Rows are points. The window is the flat piece filled in between its corners: a triangle in 3 columns, a solid with four corners in 4, and so on. A path goes straight from each point to the next, and from the last back to the first. List the points from which the path goes on through the window.

Window, 4 rows:
[[ 0.41 -0.31 -0.05 -0.20]
 [-0.12 -0.40  0.48  0.00]
 [ 0.11  0.24 -0.10  0.33]
 [-0.62  0.30 -0.06 -0.55]]
Path:
(1): [-0.65 -0.02 -0.16  0.03]
(2): [-0.20  0.12  0.46 -0.41]
(3): [-0.28  0.24  0.19 -0.23]
(4): [-0.61  0.02 -0.27  0.09]
(5): [ 0.20 -0.44 -0.41 -0.16]
(6): [-0.08  0.48 -0.08 -0.26]
(7): [-0.17  0.21  0.59 -0.57]
(8): [-0.34 -0.30  0.03  0.02]
Through the window after points: 7

Window, 8 rows:
[[ 0.63  0.09 -0.03 -0.12 -0.21  0.38 -0.44  0.40]
 [ 0.44 -0.27 -0.04  0.31  0.19 -0.21  0.24 -0.05]
 [ 0.08  0.18 -0.58 -0.20 -0.15  0.33  0.11  0.35]
 [-0.17  0.72  0.13  0.48 -0.14 -0.05 -0.41 -0.35]
 [-0.28  0.42 -0.34  0.86 -0.46  0.23 -0.24 -0.07]
 [-0.16 -0.11  0.10  0.21 -0.27  0.05  0.39 -0.45]
 [ 0.42 -0.23  0.15  0.48 -0.03 -0.54  0.62  0.43]
 [ 0.14 -0.29  0.58 -0.08  0.25  0.16 -0.62  0.05]]
Path:
(1): [-0.09  0.21  0.39  0.50  0.16  0.08  0.36 -0.03]
(2): [ 0.15 -0.25 -0.27  0.20 -0.24 -0.22 -0.26  0.05]
(3): [-0.11 -0.13 -0.36 -0.20 -0.33 -0.63 -0.07  0.71]
(4): [ 0.30  0.08 -0.12  0.21  0.10  0.45  0.09 -0.13]
(5): [ 0.04  0.01  0.07 -0.13  0.39  0.59  0.53 -0.01]
(6): [ 0.22 -0.20  0.09  0.51 -0.45 -0.40 -0.64  0.17]
(7): [ 0.13 -0.29 -0.24  0.05 -0.61 -0.45  0.17 -0.44]
(8): [ 0.31  0.14 -0.08  0.24  0.35  0.31  0.11  0.47]
(9): [ 0.51  0.51 -0.06  0.25  0.27  0.68  0.01  0.07]
(10): [-0.11 -0.33  0.16  0.00 -0.32 -0.37  0.08 -0.11]
(11): [-0.01  0.06 -0.23  0.11 -0.50 -0.25 -0.13  0.06]
(12): [0.36 0.24 0.15 0.68 0.38 0.12 0.13 0.17]
Through the window after points: 3, 7
